Each point is reached from the start by the listed moves, each made once or not at all, plus a little noise. Say if it took an odd or an even number of moves. Then give how often each move was made.

Moves:
(1): [ 29.8 -18.8   2.7   9.3   5.6   7.5]
(2): [ 21.7  43.3 -19.9  -1.5  -4.8   6.7]
(3): [ 12.3  17.0  49.1   5.6   6.7 -15.1]
Start: [-19.5  -8.5 -13.6  11.4  -1.1   9.0]
Points:
[44.5 36.1 19.0 23.6  2.2  4.3] -> odd (1, 1, 1)
[ -1.4  38.6 -30.6   8.1  -5.3  12.0] -> odd (0, 1, 0)
[ 23.5 -11.9  39.7  24.5   9.9   0.5] -> even (1, 0, 1)

Moves:
(1): [24.3 -7.9  6.8 -2.8  8.3 -4.1 -5.1  5.3 -5.1  6.7 17.0  8.5  1.8  8.7]
(2): [  0.4  29.7  -6.2  -0.3  14.3  10.6  14.5  -0.8  -1.8 -11.4   1.2  10.8
  -3.6  19.7]
(3): [  2.8  11.9  20.7 -13.2  -7.8  25.9  -2.4  -6.5  -6.6  -6.5 -15.4  -0.6
  -5.6  -0.5]
(4): [-13.6   0.7  10.7  39.7   8.4   8.6   3.6 -12.0   0.6  15.1   3.0  -3.3
   8.4  13.8]
(5): [ -1.4  -6.0   7.8  -9.5  25.9  -4.5  -8.5  -3.0   2.3   8.3 -11.3  -5.7
 -10.4   0.1]
(6): [ 12.6  -9.3 -15.4  -6.0   4.8  25.5  -6.1  -7.4  10.4   5.2  -8.9  -2.5
  18.3   7.1]
(7): [ -0.9 -10.1   2.8  -6.9  13.1   4.1  36.4  -8.8   2.0   4.7   4.4   4.7
  -1.6 -16.6]
(8): [-14.2  -4.5  13.5   2.8  -5.1  13.6   1.5  36.3  -5.8   2.0  -2.5   4.6
  -2.6   6.2]
(9): [  1.0   9.9   8.4   6.4  -4.4   1.4 -11.4   3.1  19.9  -4.2   3.7  -8.0
  -2.6  -5.4]
(10): [ -4.1   5.4  -1.9 -10.1  -5.9  -5.0   3.1   3.4  14.0  25.9   5.8  -2.8
   2.8   8.9]
(11): [-15.0   2.1   4.0 -10.5  12.0  18.4 -13.6  -6.6   0.1   5.9  34.6   2.2
   2.3  -6.8]
Start: [ -7.0  10.0  -0.8  -1.5  -3.8   6.1   5.5   4.7  -8.4  -2.8  -2.0  -5.4
 -10.0  -9.6]
Points:
[-25.6   8.5   6.1 -29.2  15.1  23.2  32.4  -7.0   8.6  34.3  42.0  -2.2
  -8.0 -24.5] -> odd (0, 0, 0, 0, 0, 0, 1, 0, 0, 1, 1)
[  4.7  24.0  -4.0 -17.0  49.0  42.2  29.0 -11.6  24.9   0.9 -12.6  -6.7
 -10.2  -5.2] -> odd (0, 1, 0, 0, 1, 1, 1, 0, 1, 0, 0)
[  2.9  38.6  32.4   3.7  27.1  47.3  55.0 -14.7  -3.7  31.4  14.1  12.3
  -8.8  25.1] -> even (1, 1, 1, 1, 0, 0, 1, 0, 0, 1, 0)
[-23.3  39.9  12.8  -8.3  34.2  94.9  41.7 -34.3   9.3  37.1  22.7   2.6
  10.7  14.9] -> odd (0, 1, 1, 1, 0, 1, 1, 0, 0, 1, 1)
[ -4.4  -6.7  18.0 -42.3  50.3  15.3  17.5  -5.6   2.5  50.0  48.0   1.6
 -15.5 -15.6] -> odd (1, 0, 0, 0, 1, 0, 1, 0, 0, 1, 1)
[-22.7  15.3  70.5  10.8  33.7  65.5 -30.0  22.5  -3.9  23.7  28.0  -8.5
 -18.2   6.3] -> odd (1, 0, 1, 1, 1, 0, 0, 1, 1, 0, 1)
